Each row is a point. Examples show where two turns around zero, p and q, send a point. Where does a point land after both, in the order given? Backwards means that the second turn is done in reverse. Each puzzle has new turns, and all numbers are rounded.
In the rows, zero is written as 128.

Turn p:
[133 168] => [152 161]
[116  78] => [93 90]
[105 100] => [ 94 115]
[158 165] => [172 146]
Turn q:
[130  84] => [123  84]
[110 158] => [115 160]
[164 173] => [170 167]
[ 84 100] => [ 80 107]
[151 125] => [150 122]
Where do these land?
q, then p backwards: [145 108] => [151 115]
p, then q: [167 139] => [166 113]
p, then q: [132 133] => [134 130]
p, then q: [ 46 123] => [ 60 174]
q, then p backwards: [150 136] => [146 143]

Turn p:
[126 169  94] => [141 171  99]
[169  62 117] => [116  56  99]
[148  89 171] => [133  75 158]
[129 152 140] => [146 144 140]
[103 170 108] => [128 180 121]
[ 93 126 138] => [104 142 151]
Turn q:
[ 94 154 119] => [110 159 103]
[196 109 105] => [183  79 131]
[136 129 197] => [127 153 193]
[ 87 122 115] => [ 90 132 107]
[127 125 105] => [129 117 108]
Where do these land?
p, then q: [139 127  94] => [131 117  94]
q, then p backwards: [146  95 176] => [110 115 185]
q, then p backwards: [153  88 104] => [163  91 142]
q, then p backwards: [ 75 165 157] => [ 69 157 102]
q, then p backwards: [127 165 109] => [139 157 100]

Turn p:
[128 123  83] => [116 115  87]
[105 161 185] => [122 172 182]
[102 114 145] => [108 119 154]
[178 114  99] => [168 106  90]
Turn q:
[140 133 148] => [132 123 151]
[143  97  98] => [161 130  97]
[100  93 172] => [117  66 133]
[130 190  94] => [102 194 132]
Where do these land?
p, then q backwards: [140 126 163] => [160 134 146]
p, then q: [ 99  77 143] => [128  68 121]
p, then q: [151 121 126] => [151 134 128]
p, then q: [121 189  80] => [ 92 192 101]

Turn p:
[154 105 125 143] => [128 131 105 158]
[105  35 151 104] => [143  57  58 119]
[135 165 118  63] => [177 162 143  83]
[155 163 137 162] => [120 149 164 165]
[127  98 122 119] => [131 118  98 125]
[ 99 155 103 152] => [ 85 143 149 111]
[122 174 140 154] => [111 137 178 136]
Turn q:
[133 120 168 138] => [107  96 142 137]
[112  78 131 142] => [115 103  83 142]
[123 113 116 130] => [132 129 109 131]
[115  90 128 122] => [126 108  93 124]
[ 54 172  74 112] => [106 212 103  78]
[192 169 143 155] => [149 129 195 171]
[168 153 136  98] => [162 119 170 114]
Where do these land?
q, then p backwards: [171 122 116 104] => [143 131 163  94]
p, then q: [101 126 106  73] => [175 125 135  84]
q, then p: [121 156 141 150] => [118 105 157 122]
q, then p backwards: [107  75 185 140] => [ 83  74 145 166]
p, then q: [140 161  91 173] => [ 73 160 150 117]

Turn p:
[149 163 120 152 164 108] => [153 164 151 100 156 127]
[127 146 156 121  45 108] => [ 97 121 159 124  48 121]
[125 102 132 110 139 108] => [145 109 114 131 129 102]
[140 153 141 111 144 167] => [123 133 103  99 133 166]
[157  35 151 152 168 108] => [215  79 127 174 148 118]
[ 91 158 144 133 166 164] => [ 99 112 126  94 175 157]
[103 143  98 124  48 154] => [ 56 147 131 162  83 137]
[132 123  82 120 148 107] => [136 159 112 141 150  95]
Turn q:
[158 138  92 130 115 135] => [166 132 130 141 100 140]
[160  67  93 143 121 123] => [161  77 146 174 131 137]
[118 140 190 118 104  90] => [100 136 111 110 139  60]
[144 107  86 169 152 123] => [138 126 154 183 127 158]
[ 73 161 171 143  91 158] => [ 66 134 139  74  91 113]
[163 135 145 128 130 159] => [156 136 160 103 132 123]
[ 79 149 119  65 183 109] => [107 155  56 109 174 166]
Where do these land?
p, then q: [103 155  96 159  78 157] => [ 59 143 141  99 104 135]
p, then q: [131 141 188 105 120 164] => [147  70 121  92 121 151]
q, then p: [108  75 139 121 157 143] => [144  89 103 139 171 137]
p, then q: [159 109 124 114 173 115] => [180 146 128 152 139 133]
p, then q: [109 116 154 139 159 142] => [136 109 141 128 166 147]
q, then p: [ 56 152  80 119  90 148] => [ 52 130 102 181 103 136]
p, then q: [130  91 143 118  91 141] => [121  90 151 145  98 122]
q, then p: [183 163 123 145 125  43] => [152 195 207 114 128 109]
p, then q: [173 150 105 131 158  98] => [168 180 114 121 128 111]
